Each row is a point. The last column is the point's height on a tilted bowl or saddle (a function of degree 2), plus a little noise. Count its main directions that bend up, bend down and stay straight.

Points (9 x 3)
[[-11  14 -27]
 [-42 -35 -57]
 [ 56  35 -20]
 [-30  43 -24]
 [ 10  -9 -30]
 [-26  17 -22]
 [-19  60 -43]
 [ 14   0 -27]
 [ -1  11 -28]]
Directions: 1 up, 1 down, 0 straight

Points (12 x 3)
[[  5 -13  20]
 [-14  -9  22]
 [-34 -39  29]
 [  2 -32  18]
 [ 45 -60  53]
 [ -2 -22  18]
 [-44  -7  39]
 [ 49   4  60]
 [-14   2  28]
 [-19 -36  20]
 [-16 -16  20]
 [-22 -19  21]]
Directions: 2 up, 0 down, 0 straight

Points (15 x 4)
[[-22  -4   6  30]
 [  4   5   1  36]
 [ 29  10  -6  44]
 [  5 -42 -24  32]
 [ -5  43  46  41]
 [ 38 -45  11  31]
 [ 19  33   5  42]
 [  0  54   4  26]
 [-30  -7  -8  26]
 [-10   6  34  35]
 [  6   7  -2  37]
 [-52  -1 -46  -1]
 [  1  60  20  32]
 [-18 -16 -13  28]
 [-16 -13 -20  28]]
Directions: 0 up, 1 down, 2 straight

Points (18 x 4)
[[-17 -17  -3 -10]
 [ 12  -8  30  25]
 [  8   8  20  21]
 [-11 -29 -31 -36]
 [-53  34 -35  39]
 [  9  20 -56 -60]
 [ 17 -23  12  27]
 [ 12   6  21  25]
 [-16   4 -31 -11]
 [ 19 -17  19  33]
 [ 23  -9 -12   7]
 [ 19 -14  -5  15]
 [  8  17  -3  16]
 [ -5  19  -9  15]
 [ 25 -20  -4  20]
 [ 25  60  -7  -4]
 [ 11  10  44  15]
 [  7  41 -28  -4]]
Directions: 1 up, 2 down, 0 straight

Points (15 x 4)
[[ 27  12  11  35]
 [ -7   7 -23  29]
 [ -7  55  17 -36]
 [-54 -19  49  42]
 [-17  31  14 -30]
 [ -3  13  48  26]
 [-34  -4  -3  26]
 [ 11 -31 -60  35]
 [ 30 -12  24  59]
 [ 30  12  18  45]
 [ 12   0 -13  22]
 [-27  12  19 -16]
 [  0  27  12  -1]
 [ -9  19  27  -5]
 [  5 -35 -27  36]]
Directions: 2 up, 1 down, 0 straight

Points (25 x 5)
[[ 16  50 -25 -12 -38]
 [  4 -25 -26 -16   2]
 [ -1  -4 -10 -14   8]
 [ -9  19   1 -29 -13]
 [ 22 -14 -60  11  15]
 [ 11   4  -9  -3  22]
 [ -9   7   8 -38 -16]
 [  1   6  37  12 -33]
 [  3  11  -2 -20   5]
 [-12   0  -7   8   9]
 [-24  12   0  -5   9]
 [ -3 -30  18  -3  -7]
 [  6   4  36  13 -31]
 [-20  16 -31  23 -24]
 [ 57  37  38   7 -27]
 [-59   1 -13 -10  36]
 [-43  12  -4   3  24]
 [-28  20   8  -3   9]
 [ 30 -11 -11 -11  60]
 [-12   8   4   5   6]
 [  9  26  25  27 -47]
 [ -7  -2  -5  -1   8]
 [ 14 -29 -20 -10  24]
 [  3  13  15  13  -6]
 [  5  34 -11 -35 -29]]
Directions: 1 up, 3 down, 0 straight

Points (25 x 5)
[[ 10 -35 -44 -11  23]
 [ 15 -12  39  41  14]
 [-16   1  -6  -2  -6]
 [-22 -19  17  -9  -2]
 [ -6 -23  26 -35   9]
 [ -2  32  20  11  18]
 [-27  -2 -33 -14  -4]
 [  2 -22  14  50   8]
 [ 11  36  45 -13  42]
 [ 40   2   5 -16  32]
 [ 25   0   9  44  17]
 [-41   9 -14  10   7]
 [-13  16 -46  35  29]
 [ 34 -17  53 -31  60]
 [-26 -16 -33  36  23]
 [ 31 -16  33  37  21]
 [-17 -16  30  -9   3]
 [ -2  -4  -6 -25  -5]
 [ 31  25   2  22  29]
 [ 37   5   1  10  25]
 [ 11 -19  -1 -21   6]
 [ 31  11  46 -12  45]
 [ 16 -52  60  22  36]
 [-39   9   1   7   4]
 [-24  27 -22  -9  -1]]
Directions: 3 up, 0 down, 1 straight

Points (40 x 7)
[[-17 -31  -1  -4 -34  28  13]
 [ -3 -16  11 -29 -17  21   4]
 [-13  -3   1 -16 -12  22  -5]
 [-37 -22 -33 -43 -16 -28  26]
 [ 27 -29 -39   3  18 -16  22]
 [-10  30 -15   3 -22  18 -12]
 [  7 -31   3  -6  11  24  20]
 [ -5 -19   1   0  12  17  10]
 [ 15 -37 -23  38 -39 -39 -30]
 [-31  -6 -41 -41  36  12 -14]
 [-27  12 -28   5  24 -14 -12]
 [  1   6 -12  30  -5  38  -1]
 [-23  -2  41   0 -25   5  41]
 [  2  16 -15  22  14  13   5]
 [-17  37 -31  13  13 -43 -14]
 [ 43  -7  -8  17 -38 -11 -11]
 [  4   8  -2 -30   6  15 -23]
 [ 24 -30  -8 -35 -47   9  -4]
 [ 15 -24   6 -20 -21   6  10]
 [-16 -12  13 -27  -4  22   7]
 [ 34 -32 -24  17 -20  28   6]
 [-30  21 -12  34 -25 -17  -2]
 [-48   4 -49 -31   7  25   6]
 [-34  60   5 -17   7 -18  18]
 [ 22  30 -19   1  18 -19  -3]
 [-46 -19  26  -4  12 -30  23]
 [-10   8 -47  -9  20  14 -14]
 [  1 -22  48   4  -8  -9  60]
 [ -6  60 -12 -33   1 -50  -8]
 [ 41 -33  -4   3  -2 -17  36]
 [-46 -28 -21  23   4  24  15]
 [  8  -9 -38  -5 -34  -6 -20]
 [ -3  11  10  -5  12  -1   1]
 [ 23  20  -8   7  13 -18   4]
 [ 29  48 -16 -16   3 -13 -13]
 [-12  31 -11 -21  12  27 -29]
 [ 13  19 -36   0 -35 -21 -28]
 [ 18  -2 -21  -8  22  28 -17]
 [  3   1 -21 -10 -25 -24 -17]
 [  1  25  17  14  19  -3  19]]
Directions: 3 up, 2 down, 1 straight

Points (44 x 7)
[[ 15   3 -11  36  28 -40  29]
 [ 23 -15  26   0  -5   3  -3]
 [ 16  34  20 -11 -21 -13  18]
 [ -8 -15 -20  -8  -4 -42  -3]
 [ -1 -27  15  13   5  -5  -4]
 [-22  -2 -11   9   2  -8  -7]
 [ -4 -14   6  -3 -39 -19   3]
 [ -8 -16  12   3  -3   7   0]
 [  3  11  20   3 -19  12  -2]
 [-14  -7  13  -2  -6 -10   1]
 [ 30 -16 -21   0 -11  -7  14]
 [-11 -17 -18  12 -15   1   4]
 [ 23  10  30  -6 -19  -2  -2]
 [ 11   2  32 -12 -17 -14   3]
 [ -3  -2  18 -30  15  -7  24]
 [  2   6  -3  -9   3 -21  12]
 [ 12  21 -20   6 -20  10  19]
 [-46 -11   3 -35  -2 -13  12]
 [-16  16  12  10   1  -9   6]
 [ 11  -5 -23   6  -4  -4   8]
 [ 22 -16  16   0 -12   7  -2]
 [-15 -33  -1   7  -2  19   5]
 [  9   8   5  12  10   2   9]
 [ 21  -1 -16  33  29 -10  14]
 [-16  17 -15  11  10  32   1]
 [-10   5  -8 -19   6  12   8]
 [  2  18 -14   7  33  -6   9]
 [-36  34  -4   3   9  -7   2]
 [ 24   6 -60 -16   3   0  11]
 [ -3 -27 -18 -45  20  24  30]
 [ 20  19   3  28 -38 -50  60]
 [-20  33  12  -7 -22  -9  10]
 [ 17 -31  -1  12  18  24   1]
 [ -6   5 -13  16 -12 -11   9]
 [ -1  -4 -28  -4 -53   2  29]
 [-11  15 -27  30 -26 -12  25]
 [ 11 -16  -4   0  -6 -29   8]
 [ -9  31  15  -9   8  41   9]
 [ 14  17  12  -9 -23 -12  11]
 [  0  15   5   0   9  15   7]
 [ -9 -15 -10  45  43 -34 -15]
 [  3 -11  -5  18  -6 -13   5]
 [ 12  16  -1   8 -14   2  12]
 [  4  -2 -14   7  -9  21   8]]
Directions: 2 up, 1 down, 3 straight

Points (77 x 9)
[[ 13  30   3  10 -23  -8  -9  11 -13]
 [-12  15 -13  -7  -5  -4  13   8   0]
 [ 10  11  29  -5  23   5 -23   9 -17]
 [ 18  20  34  10 -13 -10  22  12  -4]
 [  9  34  49 -10   6  14 -10  17 -10]
 [  5  28  -4  32   6  50  13  24 -24]
 [  6 -21 -15  -3  20  17   3  -6 -23]
 [ 32   6 -31  16 -11   5  18  13  -3]
 [-30  11 -10   0  29 -27  17  -3 -37]
 [ -6  28   3 -14  -6  -8   0   9  -3]
 [  1 -16   5  41  19  -6   2   8 -30]
 [ 14 -13  -3 -19 -12  12  -1 -21 -12]
 [ 13  33 -14  -2  21 -20 -29  -6 -22]
 [-20  -7   7   3 -24  36  -1 -19 -29]
 [-60  22   8   5  -9  -9   4  -8 -60]
 [-22  -1  43  -6  12  23 -16   7   8]
 [  9   1  10  37 -41   6 -29 -14 -34]
 [  8 -14   1  -7   5  14   2  -5 -11]
 [ 19  12  -6  26  17 -10  45  34 -34]
 [ -6   9   2  15 -10  22   9 -31 -31]
 [-27  11   9  -8  37  -6  17 -18 -21]
 [ -3  -6   9  -2   2 -19  12  26 -13]
 [ 19 -21 -19  12   8  16 -10  23 -21]
 [-17 -39   8 -19 -22   2 -37  -4 -19]
 [-10 -17  48   2  13  -9  15 -27   5]
 [ 20   7 -13   3  -8  18  22  -9  -6]
 [  4 -20  23  29 -11 -10  24  -8 -10]
 [-46  10   8 -18  14  -8   0   7 -31]
 [-23  16  29 -24  -2  -2  -7 -25 -22]
 [  2   2 -15 -16  14  15 -28  10  -8]
 [ 47  17  -1 -23  14 -11 -10 -35   9]
 [ 30 -28  35 -17 -12  -2  -7 -13 -10]
 [ 42  -6  32  -8 -20  31  11  23 -32]
 [ -2  -3  -4  13  30  13  -9  -8 -26]
 [-25 -15 -20 -40   2  14  -1   9  -3]
 [-33  -3 -22  13  28  -6 -39  30 -36]
 [ 13  -2 -11  26   1 -19   9 -16 -14]
 [-11  -4   2 -18   1  -1  -4 -35 -24]
 [ 24 -11 -22  17  -6 -15  -6 -28 -15]
 [-18   5 -24  -7 -10   6 -19   9   1]
 [-16   6  14   0  -6   8   7  53 -15]
 [-10 -29 -19  -3   5  18 -14   6 -16]
 [  6   9 -14  12  13 -12  26  11  -8]
 [-18  20 -28 -32 -15  19 -14 -25  -8]
 [  3  17  25  19  -8  32  22   5  -9]
 [ 20 -25 -11  14 -31  22 -21 -14 -32]
 [ -1   5   5  -3 -10   3 -12   4  -6]
 [  5  13  -7  -5   4  21  -7 -30 -19]
 [ 13  43  -2 -24  30 -11   5  11  11]
 [-28  -3  33  40   7  -1 -11 -14 -15]
 [ 12 -12  -4 -25   9  12  -8 -30 -22]
 [ 11   8   0   7  -4   4   2 -45 -23]
 [ 12 -10 -13  19   8 -20   3   6 -14]
 [ -6   8  13  -4   8  26  12   3   2]
 [-10  33  10  -7   6 -13 -35   5 -35]
 [-10 -19  -3 -14  -9   3  28   3 -18]
 [-28   0   4   5 -13  -3  -5   4 -16]
 [-26  15  17  -7  12  -6 -17   3 -22]
 [ -7  -8  15  10   0 -28  17 -60 -30]
 [  8 -21   9   8  10 -16  -1   7 -14]
 [ 18  15  -5   7  -6   0  24   6   0]
 [-19 -14  19   5  16  18  -7  15  -2]
 [ 35   0  15  -7  18  14 -29   5 -33]
 [ 42   0  12   6   9 -17  18   9  -4]
 [-14 -44  47  -7  11  20 -28   2   0]
 [  1 -13   5  -6  -9  18   7  31  -5]
 [-14  18  29  11  19 -18 -26  20 -32]
 [  7  17   1 -24   5   4  14  10   9]
 [ 28 -23  31 -16   0  10  30 -18 -11]
 [ 10   4  36 -19   9 -17   5   3  -2]
 [  0  21  29  14  31  20  -1  18   0]
 [-13  -6 -23   4 -11   7   5  11  -4]
 [  1 -23  -6  -4   0 -17  18   9 -13]
 [-23  15  -3  -7  -8   6 -11  -9 -17]
 [ 21   3 -20  21  19 -26  19  14 -14]
 [ 30  12  46  28  18   0  -1  20 -11]
 [  4 -16  27 -15 -24  18  -4 -25 -18]]
Directions: 3 up, 5 down, 0 straight

Points (67 x 9)
[[-14  18  18 -24 -32  -3  -5 -19   0]
 [ -3  28 -16   9   9  26  30  -4 -18]
 [ 17   9 -10   3 -27 -34  -3   3   0]
 [ -4 -11  11   2   0  16   6  12  -4]
 [  7   6  17  -3  10 -20 -25   2  -7]
 [  0  -2  -8  23  -6  -4 -20  -8  -1]
 [ 12  -5 -15 -21 -17  -2 -11  17 -14]
 [-16   3  39  -7  17  -5  -8   3 -18]
 [-20   3 -12  -3   1  25  -1  -2   8]
 [ 11  -6  17 -19  -5 -20 -10   6  -9]
 [ 20  -3  19  -1  15  15  20  25 -25]
 [-17  -9  -3  -6 -17  -3  -9  16  -2]
 [-17   6  15  -8  15   3 -29  12 -16]
 [  3 -22 -12  17   4 -20 -12   2 -18]
 [  9  12 -20   3 -16 -32   3  14 -16]
 [ 12 -15   3  10 -12 -24  15  -4   5]
 [-11 -10   5  14  -9  -4  32 -11  13]
 [  8 -12   9  14 -11  -4   9 -15  12]
 [ 12  -6 -10 -16 -12  26 -37 -28   9]
 [  8  16  -4  20  10  11  43  -2 -30]
 [ 19   2  17   5  29 -13   6  23 -16]
 [ 22   8 -26 -28   2  22  11   0   1]
 [ -9  27 -12  18   9  14  -6  10 -13]
 [ -5  26  -7  15 -21 -20 -22   5   6]
 [  0   5   9  12   7   9   6   2   2]
 [  6 -23 -23 -13   9 -16 -29  17 -42]
 [ -5   0   6   5 -24 -13  35   8   2]
 [ 30  -4  25 -20  30  -7  31 -11 -33]
 [ 26 -17   3   6  -8  17  25 -14  -6]
 [  3 -10   1 -16 -16  -5  16  -4  -5]
 [ 10 -23   6  22   9 -21   4  60 -56]
 [-28 -14 -17 -17  13 -21 -13  -9 -27]
 [  4   9  -7  13   4 -28 -15   4  -8]
 [ -3  -6 -24 -38  19   1   8  25 -23]
 [  2  -7 -18  13 -12 -11 -14 -10  -4]
 [ -8 -12 -10  -1   8  12   6 -23   0]
 [  3   8  12 -24 -22  16  -7  14  -6]
 [ 49  -7  11 -23  -7   7  -7  -2 -22]
 [ 25   4 -18  16  -8  19  -9 -16  12]
 [ 14  15   9  20  -2  19  -5  -9  10]
 [-19  -6  27 -30   5  18  -7  12 -16]
 [ 16 -21  18  12   1   5   1 -14   4]
 [ 11  -1 -25 -29  -9 -14   8  -1 -28]
 [ 21 -26 -21  12  20   0  -3  -6 -30]
 [ -1  14  20  17 -18 -12 -12  -4  13]
 [ 10  22   5   5   6  10  28  43 -60]
 [  9 -16  34  18  11   9   2 -12   1]
 [ -5  13 -10   5 -35  -2  15   6   5]
 [-18 -10   1   6 -43  13  40  17  -8]
 [-14   0  26  19  39  -8 -35   6 -49]
 [ 12  -9  -2  10  23   2 -13   5 -10]
 [-11  -9 -18  14 -14  16  -3  -3   4]
 [-11 -30   8 -25 -27   0   3  11 -16]
 [  8  -6  21 -26  12 -26 -20  49 -39]
 [ 29 -16   2   9   3  -1  46  28 -60]
 [  2  14  12 -18 -11  14  13 -19   0]
 [ 22   3  10  -2   6   3  34   6 -26]
 [-38  15 -29   6   5  16 -26  -1 -21]
 [  5  23   6   7 -16   7  16  30 -30]
 [-42   2 -15  -5 -21  -8  -1 -41  -5]
 [  2 -26  -4  18  33  -8 -15  14 -35]
 [  0 -17 -28  -7 -22 -20   7  -1 -21]
 [ -2  14   9 -10  14  16   8 -28   2]
 [  7  19 -19  30   3   1   1  12 -17]
 [  4  21  28  -7 -10 -12 -12 -10  -5]
 [-16  -6   4  22 -29   4   1  -1  22]
 [ 13  -4  10  11  12  20   3   6   1]]
Directions: 1 up, 4 down, 3 straight

Points (70 x 9)
[[ -2  -8 -14  11 -21   1 -13  34 -37]
 [  7 -31  17  33  11 -11  14   1   8]
 [  4  27 -24 -28 -12  11  32  11  60]
 [-55  34  -2   1  -3  -7  12  17  56]
 [  0  -9  18  27  10 -10  -7  31 -19]
 [ 22  18 -13   7  -3   0 -23  -7  19]
 [ -9 -15 -30 -16  24   8  -4  10  26]
 [ 23   4  10 -27  -9  -5 -12  -4  28]
 [-16   4  24   9  16   8 -18  11   4]
 [-25 -14  19   7 -28 -12  -6  32 -51]
 [ -1  -1   0  -3   1 -20  -1  42  -6]
 [-46 -24 -17  19  14   9   0  -3  21]
 [-33 -12   0  -1  21 -13 -27   4  33]
 [  6 -33  -1   0 -27  10 -15 -14   0]
 [ 18  26  25 -21  -2  22  32 -17  47]
 [-31  28 -11  35 -24 -48 -14  14  20]
 [-29   6  -6   7 -14 -17  21   5   6]
 [  9  21   7   7 -28 -21 -12  -7   5]
 [-11  -8   1 -30  -5  20  19  27  32]
 [ -2   7 -15  14 -36   5 -22  -7  -4]
 [ -6 -26  -2  -3  27 -10   8  17  25]
 [-18  -5  41  20  14   9 -12  12   1]
 [  4  20 -18   5  21   1   4   7  11]
 [ -4   5 -18  -6   3  20 -19  -8  16]
 [ 20 -28 -20  11  -1  25 -30   9   9]
 [-16  21 -29 -31   6  -3 -25 -30  54]
 [-17  17  25  13  -6   1  21 -38  27]
 [  8 -30   7 -10  34  11  18 -30  31]
 [-24   4   6  16  17 -25 -11 -12  23]
 [  5  -6   2   5 -24 -20  25 -14   2]
 [ -5  -1  30 -10   0 -14 -15   1  15]
 [  9  16   0   7 -23  24  -2 -12  13]
 [-10 -14   5   5  27   3   1  12  11]
 [ 32  -9 -20 -10 -19  34  19  -8  51]
 [ 23 -52  21   2  -6 -19   4  19  19]
 [ 11  -9 -10 -32 -15   8   4  45  20]
 [  0  23 -17 -39  -7   0 -17  -2  50]
 [ 11 -16  17   8 -31 -10  21 -19   5]
 [ -4 -18   0  22 -15  19 -28  13 -38]
 [ -5  -1  -9  31  10  31   4  39  -8]
 [  1  24   6   8  14 -15   0 -13  14]
 [  2   5  11 -24 -11   0  25 -15  28]
 [ 25  12 -16  -7  11 -45  -5   3  27]
 [ 25   1   6  -3  -2 -12  -9  -4   8]
 [  2 -21  -3  25 -20  34 -11  -4 -15]
 [ -9   8 -24 -27 -35 -11  15 -12  28]
 [  4 -29   1   5  12  10 -23 -31  28]
 [ 10  12 -22 -32  20  11 -28   2  52]
 [ -3 -35  29   7  26  -2  18  11  38]
 [-38  12 -15   8 -16   9  40  -2  36]
 [ 17 -46  -4  24   6  -9   6   8  15]
 [ -8   9 -18  -6  26  20 -31  17  28]
 [ -3 -13   3 -16  -3  23 -32   0  15]
 [ 35   8  -2  11 -16  18   4   3  11]
 [ 16  21  -3  -1  22  14 -10  23  18]
 [  8 -29  14  30   1  -5 -60   3   0]
 [-15 -11  37   1  32   0   4 -18  42]
 [  2  12 -10   2 -24   5  -3 -18  12]
 [ -2  42   2  -8  20 -30   1  33  54]
 [  4 -20 -14  18  -8   1   7  13 -12]
 [ 14 -13  -3  -3  27 -13  12  26  25]
 [ 22  19 -22 -15  -9 -15   1  -4  25]
 [-29  -6   8   4   0   5  16  -9  10]
 [  2  10   0  44   5   5  18  -2  -3]
 [-11   4  -3   3  -9  -9  23  -7   3]
 [ -6   2  -3  31 -45  -3  -3 -17  -9]
 [  6  12   2 -20 -14   2  28  13  26]
 [-13  -4  10 -27  -1   5  -2  -4  24]
 [ 11  14  20  -7 -13  -5   3 -25  22]
 [ -9   4 -30 -42  -7 -31 -15  -7  36]]
Directions: 6 up, 1 down, 1 straight

Points (76 x 9)
[[ 24   9 -20  27 -12  21   1  -1   9]
 [ 17  -1  16  17 -17 -45  -5 -30  13]
 [ 21   9   6   1 -32   6  11   0  -6]
 [-25  -3  16  11  16 -15   2 -13  21]
 [-11 -12  16   3   5  -8  -5  23   1]
 [  0 -20 -15   4 -34  14  38 -16   4]
 [-23 -38   8  18 -24 -20   5  -5  -5]
 [ 43 -37 -25  54 -28  -3  -5 -44  19]
 [ 13 -19   5 -16   2 -25 -13  -6   7]
 [-16  26   0 -25 -21 -28  -6  20  10]
 [ 18   2  12  -6  33  15  -3  35  14]
 [ 17  -8  14 -24  13  16   5   9   3]
 [-41   0   1 -10  42 -19 -28  17  60]
 [  1  30 -18  -7 -12 -21 -27  14  24]
 [  1  -1 -18 -56  19   4  -8 -11  23]
 [-16  -7 -10  10 -17 -10 -36  -8  12]
 [-23  21 -28 -21  -2   3   5 -13  12]
 [ 33   2  10  18  28   7 -21   8  24]
 [ -2   8 -11  16   2   5 -10 -20  10]
 [-11  17 -19  -1   6  52  19   9  14]
 [-14 -11 -12 -23  -8 -24 -14 -14   9]
 [-12 -13  -9 -25 -20  12  21  41 -10]
 [  3 -10 -16 -13  -9 -20  -6 -10   0]
 [  6  12 -33   3   4 -11  14  28   5]
 [ 18  26  18   4  -9  35   1  -8  14]
 [ 18  -1  -6  -4 -34  16  20  39 -10]
 [  7  11   0  25  -7 -13  44  25   0]
 [ 19  -3  10  -4  13 -31   5   5   8]
 [ 51   3  -4   4  12  21 -29  -3  27]
 [-15   0  -5 -22  13   0   6  -3   5]
 [  6  17  -2  35 -21  20   8  -8  11]
 [ -6 -26  -7   1  31  29 -14  27  32]
 [-60   5  17 -35  37   7  12  12  47]
 [ 15  11  -1   7 -29  -9   6 -25   2]
 [-16  12  -2 -22  20  -2   9   8   8]
 [  5  -1 -53  -7  25   2 -21  -3  30]
 [ -1   0  30 -10 -17   6  30  -9   3]
 [ 11   8 -21  22   1   1  30  13   0]
 [-21 -16   5   0  -3  -2 -11   5   3]
 [-12 -10   0  15 -12   7 -11 -15   4]
 [  0   2 -14  -5  12   8   9  -5   1]
 [  5   3   1   2  18 -16   6  14   5]
 [-23  -1 -21 -11  26 -25  11 -17  21]
 [ 25   7  16  -5 -18  30  -5 -33  21]
 [ -8  27  15  17   8  -8 -18   7  23]
 [-33  -2  19 -16 -14 -18  11 -31  21]
 [-16 -25   5  -4  27 -16 -17 -31  31]
 [  5  -2 -46 -18  -9  -4 -28  -1  23]
 [-21   8 -25  21  -1   3  16  28  11]
 [ 13  12  -4 -31  -9  -8 -13  18   4]
 [ 45 -16  12 -23   6  -3  -3   9  10]
 [-14  13  28  30  36 -32  43 -15  56]
 [ 12   1  -7   7  -2  28  41  -7   5]
 [ -1   8 -11   4 -16  30 -17 -38  21]
 [  4 -13  21 -35  18 -20   9   5  16]
 [ 42 -24 -17  -3  -8  19   3  -7  10]
 [  4 -32  28  30 -18 -12  18  26  -4]
 [  8 -12   3 -30  16   4  -9 -26  18]
 [ -4  11  25  21  11  -4  16   6  11]
 [  1 -23  -4  24 -26  11  40  10   3]
 [ 22 -30 -36  -9  -6 -25  17 -20   4]
 [  9  46  -6 -25   5  18 -14  14  17]
 [ 10  12 -25 -31  -4   6  15  24  -4]
 [  9   6  -7  -7 -18 -11  11   1  -9]
 [ -4   0   6  -9  -9 -20  -9   4   0]
 [ 14 -23  -1  -1  28  10 -21   6  21]
 [ 25  -2  -5 -23  -4 -11 -22  48  13]
 [ 32 -30  -3  19 -12  21   1   4  10]
 [ 17   2 -18 -19  -4 -13  34 -28   2]
 [ 29 -29 -13   6 -27 -27 -15 -17  -1]
 [ -3   7   3 -20 -21 -17   8  -2  -4]
 [-13 -18   0  13   0  10  13 -25  10]
 [ 14  20 -15   4   7   8   1  -8   4]
 [ -5 -11  30 -47   3  22  16  -1  10]
 [ -7  -5   3 -23  11  11  -1   8   4]
 [-16 -22 -25   0   5 -17   6  14   7]]
Directions: 6 up, 0 down, 2 straight
